Each point is reached from the start by the listed moves, each made once or not at all, plus a little noise. Is the number of moves made odd or even? Then give how often each move was made.

Moves:
(1): 62 -4 16
(2): -6 41 14
(3): -14 -18 65
Start: -35 9 30
Points:
9 -15 110 -> even (1, 0, 1)
-38 46 44 -> odd (0, 1, 0)

Moves:
(1): 65 -3 -20 9 6 -11 28 -2 -13 3 -9 12
(2): -5 75 -23 -13 -7 -4 -9 3 7 1 -6 2
(3): 17 21 73 -1 -20 -30 -31 0 -15 5 11 -12
(4): -12 9 4 69 7 15 -10 22 -2 19 -3 9
(5): 7 4 22 -12 77 8 -12 -3 24 -19 21 6
(6): 12 7 18 -22 -12 51 23 20 2 23 -17 -7
(7): -32 16 34 9 3 -17 71 -6 8 -18 3 1
(8): 6 -9 -4 -14 -2 -14 2 48 -7 5 -6 -10
(9): 20 -9 5 8 -25 -5 5 2 58 -15 7 -16
(10): -10 2 -10 -13 1 -28 7 -15 21 69 20 8
(11): 7 5 -11 -2 -10 6 1 6 -10 1 47 -2
Start: 6 -32 -6 1 14 12 -2 41 -17 10 41 42
Points:
109 76 47 56 38 -9 -27 67 34 9 109 46 -> odd (1, 1, 1, 1, 1, 0, 0, 0, 1, 0, 1)
119 -14 44 -24 -18 16 22 110 -55 49 70 24 -> odd (1, 0, 1, 0, 0, 1, 0, 1, 0, 0, 1)
-26 64 24 43 70 -20 45 44 105 49 86 56 -> even (0, 1, 0, 1, 1, 0, 1, 0, 1, 1, 0)
-24 62 2 66 -19 3 48 60 39 -4 91 39 -> odd (0, 1, 0, 1, 0, 0, 1, 0, 1, 0, 1)
41 89 79 17 56 61 -49 91 -9 36 95 38 -> even (0, 1, 1, 1, 1, 1, 0, 0, 0, 0, 1)
11 82 78 24 -45 -12 55 121 37 101 98 19 -> odd (0, 1, 1, 1, 0, 1, 1, 1, 1, 1, 1)

Moves:
(1): 52 9 0 -5 3 -11 1 0 -4 -11 -4 -9 13 -4 -7 -6 -6 -1 -2 6 -2 3 -9 -3 10 4
 -3
(2): -2 48 14 -4 -2 14 -12 -12 4 4 0 -9 -3 -3 -12 -9 -7 -5 -1 6 -4 -12 0 10 2
 3 1
(3): 0 -6 48 -8 -1 3 3 -7 -8 -4 -5 -5 0 -6 -6 7 13 -9 -11 8 -9 -3 -5 -9 4 -10
 1
(4): -6 6 2 51 18 -10 10 3 -3 -19 -1 0 0 11 -14 2 7 -2 0 -7 -3 9 -7 3 -1 -5 6
(5): -14 8 -6 -3 57 -25 -2 -18 -4 -5 24 -19 -7 2 10 1 -2 -5 -17 -10 19 -12 6
 -10 1 8 -6
(6): 1 -12 -6 6 26 56 20 3 0 5 7 -6 10 2 -7 10 0 3 1 3 -4 -7 -1 9 5 -9 -1
(7): -4 5 -11 -2 -4 -7 44 5 -5 4 5 -9 -3 0 4 -16 3 -1 -7 22 -15 -5 13 4 4 3 2
(8): 7 6 9 -8 15 -3 6 41 11 -12 -18 -8 -7 -3 2 10 2 -1 5 -6 -1 -18 3 15 -11 6
 -5
(9): -2 -3 11 2 0 -2 3 0 35 4 -4 -15 -1 2 8 -6 -5 6 5 0 -6 6 -3 -10 1 -6 1
(10): 10 -1 -1 18 10 -12 -4 4 -8 58 -7 -1 11 -6 10 -10 -1 -2 -8 -4 -6 -16 5 1
 4 -15 7
(11): -6 -3 4 8 -10 -4 -4 18 4 2 62 5 1 9 -16 2 13 -12 15 8 -9 -5 -14 1 5 6 7
(12): 2 -2 1 5 11 0 7 -3 13 2 1 45 4 -1 8 7 12 -5 -6 13 10 -2 5 9 3 0 0
(13): -25 16 1 -4 8 -14 6 13 1 -9 -2 -8 63 -11 0 17 -10 0 0 -2 0 4 3 -13 12 0
 7
(14): 1 -7 1 -16 9 -5 -7 14 -8 9 4 -9 10 65 15 -6 5 -7 -9 -7 -2 22 4 4 -3 -8
 -5
(15): 8 6 5 12 -21 4 -7 -4 -6 -19 5 -4 2 -4 45 2 4 -2 -15 2 4 -10 -1 0 10 -8
 13
(16): -7 7 7 8 -6 -2 6 -13 -2 11 11 -8 -2 12 -1 53 -1 5 2 -1 8 -5 4 6 -10 13 2
(17): 3 4 -16 -2 3 2 -1 -9 8 12 -4 -12 14 3 -6 -4 52 4 8 -1 4 0 -17 2 -11 -9 3
(18): 0 5 2 -7 -8 -1 0 9 0 0 3 1 4 8 -4 -8 1 45 -13 -11 0 -6 0 -8 1 0 3
(19): 5 3 17 -12 -1 9 -1 -8 -10 -4 4 6 -6 4 12 5 10 13 56 16 13 5 3 -1 5 -15
 -6
(20): -5 -7 -3 10 1 3 -23 4 -1 0 -4 -4 -2 -2 -8 -3 6 2 -19 52 -7 5 16 1 -4 7 9
(21): -1 1 9 2 -10 6 11 12 -1 3 8 -5 10 0 -4 -6 -6 -2 -6 1 51 -4 -7 3 -9 5 -10
(22): 4 8 4 -9 8 10 1 16 5 20 10 3 -11 -18 18 3 3 -3 -9 1 2 54 8 2 6 -13 15
(23): 12 -5 2 4 -4 -1 -4 -7 5 -4 10 -5 7 -3 -7 -7 4 -5 -6 -11 2 -3 45 8 6 -5
 -9
(24): -3 -14 4 -7 1 -9 1 -2 3 1 -3 -6 2 0 4 -5 -3 7 3 0 -4 7 -3 33 3 -8 4
Start: -8 -22 -2 29 -5 -18 3 -7 30 -3 19 8 4 2 11 -18 -7 10 22 18 0 -4 12 22 2
 9 -19
Points:
-39 58 33 42 109 -2 79 15 79 6 62 -91 65 8 18 28 48 71 47 20 9 13 64 71
 15 -28 -4 -> odd (0, 1, 0, 1, 1, 1, 1, 1, 1, 0, 0, 0, 1, 0, 0, 1, 1, 1, 1, 0, 0, 1, 1, 1)
43 38 84 16 2 -48 39 -35 48 50 30 -41 111 50 78 4 63 8 28 63 -7 -15 56
 64 42 -52 -1 -> odd (1, 1, 1, 0, 0, 0, 1, 0, 1, 1, 0, 1, 1, 1, 1, 1, 1, 0, 1, 0, 0, 0, 1, 1)
-60 11 72 93 41 -68 16 -16 47 -41 109 -47 59 17 35 61 10 -10 -1 18 5 -20
 -5 -10 22 5 11 -> even (0, 0, 1, 1, 1, 0, 0, 0, 1, 0, 1, 0, 1, 0, 1, 1, 0, 0, 0, 0, 0, 0, 0, 0)
-10 23 65 84 88 5 60 -20 20 37 121 7 21 19 -12 -34 45 25 23 51 -7 -63 62
 41 42 -32 -18 -> even (0, 1, 1, 1, 1, 1, 1, 0, 0, 1, 1, 1, 0, 0, 0, 0, 0, 1, 1, 0, 0, 0, 1, 0)
-21 -2 15 78 59 21 30 26 52 -22 27 9 91 23 -13 63 76 68 52 63 24 -22 65
 56 -1 -8 -11 -> odd (0, 0, 0, 1, 0, 1, 0, 1, 0, 0, 0, 1, 1, 0, 0, 1, 1, 1, 1, 1, 0, 0, 1, 0)
2 14 -5 41 48 -85 55 25 13 38 105 -39 92 -7 8 -38 -16 -15 -6 41 38 -41 9
 4 28 21 -16 -> odd (1, 0, 0, 0, 1, 0, 1, 0, 0, 1, 1, 0, 1, 0, 0, 0, 0, 0, 0, 0, 1, 0, 0, 0)

Moves:
(1): 20 -3 9 5 29 10 -24 -6 7 -16 27 -27 6 0 4 -25 11 0 -19 17 0 2 4 -14 0
(2): 13 5 14 -3 -1 -3 -10 -35 7 -1 5 1 2 -5 34 15 18 -27 13 -2 -27 38 -48 -12
 0
(3): -11 -1 -4 15 -13 2 -1 -6 8 11 15 15 18 12 2 -13 34 2 -9 -6 10 -16 -5 19
 -2
(4): -4 -2 -18 4 -12 5 2 2 11 -10 -13 -7 -11 -18 10 7 20 11 4 -4 3 11 14 -6
 -6
(5): 5 -10 -8 -11 7 -14 11 2 5 17 15 2 -3 13 9 0 2 -21 10 -10 13 5 -5 5 -8
(6): -4 -2 -14 -4 -5 13 -5 7 3 -2 12 -4 4 -5 -3 -6 -6 11 4 8 7 7 12 -16 -3
(7): 10 -5 15 8 -8 -1 16 -7 7 21 -4 4 -8 -8 -13 24 -17 4 -9 -15 7 16 15 16
 -10
(8): -21 -12 -22 -8 19 -6 -17 -14 7 -5 5 26 -36 11 -46 6 5 19 7 16 -21 11 -15
 -2 3
(9): -6 -12 0 -10 1 0 -8 -9 14 -4 -6 -11 5 9 -10 12 1 4 -4 -2 2 3 14 10 -9
(10): 7 -14 -14 -1 -6 -23 9 17 -5 3 -14 17 -4 18 1 -6 -1 2 -8 10 0 13 -17 24
 -7
(11): 0 16 11 -11 -14 -1 -14 -2 -15 -4 17 -11 -9 0 -8 5 -10 13 17 1 6 14 4 -6
 14
(12): 13 -15 -10 -12 -7 -1 -1 -18 24 -10 -6 -12 -7 -24 13 -17 15 21 -2 -4 12
 -7 12 -2 6
(13): 6 -8 3 -1 11 -7 41 -7 -6 -19 -1 -23 9 4 -16 -8 -7 17 8 -3 8 -1 7 6 12
(14): 0 3 10 11 -8 0 -10 -16 -1 0 18 11 -13 14 -13 -8 -1 8 -10 5 -26 -1 4 -6
 19
(15): -17 -6 3 -22 -1 7 2 10 14 -8 6 -1 -11 3 12 -9 6 -5 -2 10 -3 -8 -5 9 -10
(16): 21 -11 -9 -12 16 -18 4 33 15 -2 -3 -21 23 -14 -8 2 -8 -8 -23 19 -21 -23
 -6 -10 0
(17): -2 -5 -18 -14 4 2 2 -7 -8 8 -13 2 -11 -10 13 11 11 -10 -18 14 -10 12 -1
 2 -1
(18): -1 -8 -8 8 -13 11 11 -4 -11 14 -11 -13 -6 10 -12 -24 10 12 12 5 8 -13
 -19 -7 0
(19): -1 -5 2 13 -5 0 0 14 -13 -1 2 3 0 -12 -6 -17 -6 -15 26 5 -2 -8 5 -3 11
(20): 3 9 -5 16 -21 -13 7 -7 12 -16 -6 5 -8 -6 -4 10 -7 -12 -20 31 4 -14 27 -8
 -11
(21): 9 11 28 17 -20 -1 -2 -7 -4 -6 -19 2 4 -9 9 -10 13 -12 11 14 -3 22 7 -22
 36
(22): -13 -10 34 16 10 -12 3 -9 3 4 13 -13 6 0 2 35 -9 25 -17 -3 13 -13 8 12 8
(23): -15 -2 -7 -35 6 -10 -2 15 -23 5 -11 -4 11 -2 -4 -13 3 -7 16 7 -1 21 5
 -23 -22
(24): 6 18 -3 8 -5 7 6 -2 -1 9 -11 11 -5 2 10 14 10 -9 2 32 -29 -10 19 11 3
Start: -2 37 -6 -17 -18 1 -11 17 -8 17 -22 -5 -4 12 -18 -26 1 -7 -26 -12 -3 -7
 -3 6 -7
Points:
-19 29 -24 -26 -49 -34 -32 31 -6 26 27 17 -27 3 -121 -35 -13 13 -31 64
 -39 -2 41 -31 -9 -> even (0, 0, 1, 0, 0, 1, 1, 1, 0, 0, 1, 0, 0, 1, 0, 1, 0, 0, 1, 1, 0, 0, 1, 0)
5 -14 -14 -42 0 -74 -6 36 -12 -1 42 -66 30 34 -62 -48 5 4 -76 81 0 -5 54
 0 -2 -> odd (1, 0, 1, 0, 1, 1, 0, 0, 1, 1, 1, 0, 1, 1, 0, 1, 1, 0, 1, 1, 0, 1, 1, 0)
37 -5 16 -44 -24 -33 -38 27 28 6 17 -58 -14 -2 6 -41 27 -5 -57 104 -44 2
 55 3 54 -> odd (1, 0, 0, 0, 1, 1, 0, 0, 1, 1, 1, 1, 0, 1, 1, 1, 1, 0, 1, 0, 1, 1, 0, 1)
-37 -19 -7 -31 -7 -37 4 0 10 63 -13 45 -86 49 -61 37 4 -2 -51 51 -64 10
 23 83 -8 -> odd (0, 0, 0, 0, 1, 0, 1, 1, 1, 1, 0, 0, 0, 1, 1, 0, 1, 0, 1, 0, 0, 1, 0, 1)
-17 3 -46 3 -85 -13 2 -14 11 27 3 -42 -29 -29 -6 -37 58 36 -18 24 62 -29
 46 -6 -5 -> odd (0, 0, 1, 1, 1, 1, 0, 0, 0, 0, 1, 1, 0, 0, 0, 0, 1, 1, 1, 1, 0, 1, 0, 0)
-4 4 -49 -46 -52 -34 17 -2 54 -25 -38 -26 -47 -26 -35 -32 79 -14 -21 104
 -35 -14 71 9 31 -> odd (0, 0, 1, 1, 1, 0, 0, 1, 1, 0, 1, 1, 1, 0, 1, 1, 1, 0, 1, 1, 1, 0, 0, 1)

Moves:
(1): -3 7 11 -2 17 -1 9 1 -9 8 -6 -6 -2 -12 8 -2 3 -10 8 -12 -11 2 8 2 -9
(2): 12 12 -5 -22 -2 -19 6 18 -3 20 14 5 -15 1 7 11 -22 -2 -14 -17 7 -8 8 -2
 -6
(3): 26 -1 -23 10 -11 4 4 0 -5 -7 1 -2 0 6 -9 -16 0 -10 2 16 15 4 -23 6 10
(4): 2 -15 6 -10 -14 -11 8 9 5 4 -11 0 3 -4 2 -11 3 8 -2 8 8 -5 -11 -1 -9
(5): 3 4 -4 -10 3 8 -6 10 7 -3 5 19 8 9 2 6 -15 8 -9 3 4 -9 -10 18 9
(6): -10 -7 0 -16 24 -3 -7 -20 -2 -4 1 -10 -2 16 2 10 -24 19 -4 -7 1 -5 15 22
 -4
(7): -1 -19 -6 1 6 7 11 4 -7 -26 14 -14 -5 -2 7 -9 -1 11 9 7 4 -7 13 8 6
(8): 11 -13 5 0 6 -9 -7 -1 -5 -7 -2 7 14 5 -9 6 7 1 0 -1 13 -10 8 -2 -5
(9): -4 -7 -7 -12 10 20 2 -22 8 -5 11 -3 -9 26 8 10 10 4 16 3 -6 14 -8 -5 -6
(10): -3 -2 14 -15 -6 -18 -1 3 3 -27 -22 2 -8 -10 2 32 -13 22 -8 -7 11 -3 -17
 9 0
(11): -1 1 -11 -20 -16 16 -11 -5 8 -10 19 -10 -4 25 4 18 1 -8 0 9 -20 6 -2 1
 -13
(12): -5 15 17 -12 13 3 4 8 4 -7 9 -9 -14 4 8 7 -13 25 -5 1 -8 1 8 7 -14
(13): 0 12 12 9 3 11 1 3 -8 -3 8 -6 9 -12 7 8 -7 -6 5 -7 3 15 -1 -4 8
(14): -8 -13 -19 -8 21 -17 -17 4 24 1 -7 19 -13 3 -13 -49 11 5 14 10 1 -5 15
 19 5
(15): 0 8 6 -1 4 11 19 -22 -3 -14 12 14 2 -5 29 -24 6 -21 14 9 5 -16 2 23 -5
(16): -2 -35 0 -25 -3 -9 19 -13 3 -3 12 -11 -8 31 0 19 3 -1 -16 20 3 7 23 -4
 -16
(17): -6 -3 -27 16 6 3 -9 4 21 -6 20 12 4 -15 -1 6 -13 1 -3 -12 -8 15 -13 7 2
(18): 2 13 26 5 -4 23 19 -22 -14 15 -16 3 -4 -25 -5 12 -14 -9 0 -13 -3 8 5 -6
 -8
(19): -5 32 -1 -2 4 8 5 15 3 3 -17 0 0 -22 -1 -28 17 -3 6 -14 16 -15 -23 22 8
(20): -1 11 15 13 -8 -4 13 0 -25 17 -19 -12 -11 -17 -2 5 2 5 19 5 6 13 4 0 -6
(21): 5 -1 1 13 -11 11 -15 10 4 8 -1 6 5 3 6 -4 17 -4 -13 -5 -1 15 -12 -2 6
(22): 11 -1 -8 6 8 17 -2 -2 -22 -3 12 -16 -5 -10 -3 -2 9 -1 4 19 14 2 -4 -8 14
(23): 20 -9 -4 -9 -8 1 6 4 -10 -3 22 0 10 4 -5 -9 22 -1 4 8 7 8 -18 3 11
(24): 4 -2 18 32 -3 8 -5 16 11 1 -4 -20 16 -20 8 2 -8 9 0 1 -2 -18 22 2 20
Start: -1 -27 2 9 -15 13 9 -5 4 13 5 12 -19 -16 -8 26 16 21 0 11 19 -29 -24 8
 -8
Points:
40 -57 -45 -27 1 29 26 5 -22 -66 38 -28 -10 -38 -12 21 27 50 10 30 71
 -35 -94 80 5 -> even (1, 0, 1, 1, 0, 1, 1, 1, 0, 1, 1, 0, 0, 0, 0, 0, 1, 0, 1, 0, 0, 1, 1, 0)
26 -43 -23 -32 10 20 31 0 -36 29 80 -8 -32 -8 -4 78 -32 42 -11 25 54 10
 -17 41 4 -> odd (0, 1, 0, 0, 1, 1, 0, 0, 0, 0, 0, 0, 1, 0, 0, 1, 1, 0, 0, 1, 0, 1, 1, 0)
5 -62 -22 -4 4 19 13 18 45 -31 60 43 -24 -26 24 -64 43 45 22 36 28 -24
 -43 70 -7 -> even (0, 0, 0, 1, 0, 0, 1, 0, 0, 0, 0, 1, 0, 1, 1, 0, 1, 0, 0, 0, 1, 0, 1, 0)
-25 -10 9 -18 50 15 -15 33 33 -50 -2 -13 -37 -56 8 33 -31 107 23 -4 30
 -62 6 121 -11 -> odd (1, 0, 0, 0, 1, 1, 1, 1, 0, 1, 1, 1, 0, 1, 0, 0, 1, 0, 1, 1, 0, 0, 0, 1)
4 -26 -9 -22 -19 27 23 -23 16 -43 49 25 -15 -30 32 46 19 3 15 9 4 -17
 -69 53 -22 -> even (1, 0, 0, 0, 0, 0, 0, 0, 0, 1, 1, 0, 0, 0, 1, 0, 1, 0, 0, 0, 0, 0, 1, 0)
38 23 3 29 -26 67 40 -3 -40 18 11 -4 -4 -79 -23 24 32 -19 43 -2 39 18
 -81 36 -10 -> even (1, 0, 1, 0, 0, 0, 0, 1, 0, 0, 1, 0, 1, 0, 0, 0, 1, 1, 1, 1, 0, 0, 1, 0)
50 -51 39 -28 -32 41 68 -5 -23 25 47 1 -10 -37 26 30 3 12 -16 51 61 -63
 -7 30 5 -> odd (0, 1, 0, 1, 1, 0, 0, 0, 0, 0, 0, 0, 0, 0, 1, 1, 0, 1, 0, 0, 0, 1, 1, 1)
19 -55 -26 -44 58 11 18 2 26 -34 88 40 -32 15 35 -9 -33 34 -10 13 46 -33
 16 109 -20 -> even (1, 1, 1, 0, 1, 1, 1, 1, 0, 0, 0, 1, 1, 1, 1, 1, 1, 0, 0, 0, 1, 0, 0, 0)
-11 -11 17 24 39 49 46 -27 -11 -5 57 -30 -32 -58 63 42 -40 31 46 -21 15
 -21 24 58 -9 -> even (1, 1, 0, 0, 0, 1, 1, 0, 1, 0, 0, 0, 1, 0, 1, 0, 1, 0, 0, 1, 0, 0, 0, 1)
8 -1 40 -8 19 58 33 -16 -12 36 -6 2 -19 -58 4 32 33 58 29 -29 33 12 -62
 53 -41 -> even (1, 0, 0, 1, 0, 1, 0, 1, 1, 0, 0, 1, 0, 0, 0, 0, 1, 1, 1, 1, 1, 0, 1, 0)
42 -76 2 -12 -26 50 32 -10 -18 7 25 -43 -16 18 1 58 32 23 21 88 46 -21
 -23 19 -16 -> odd (1, 0, 1, 1, 1, 0, 0, 1, 1, 0, 1, 0, 0, 0, 0, 1, 0, 0, 0, 1, 0, 1, 0, 1)
4 -25 19 3 12 75 12 17 33 -57 69 3 -34 -34 62 22 16 60 52 22 6 5 -36 96
 9 -> odd (1, 0, 0, 0, 1, 0, 1, 0, 1, 1, 1, 1, 1, 1, 1, 0, 1, 0, 0, 1, 1, 0, 1, 1)
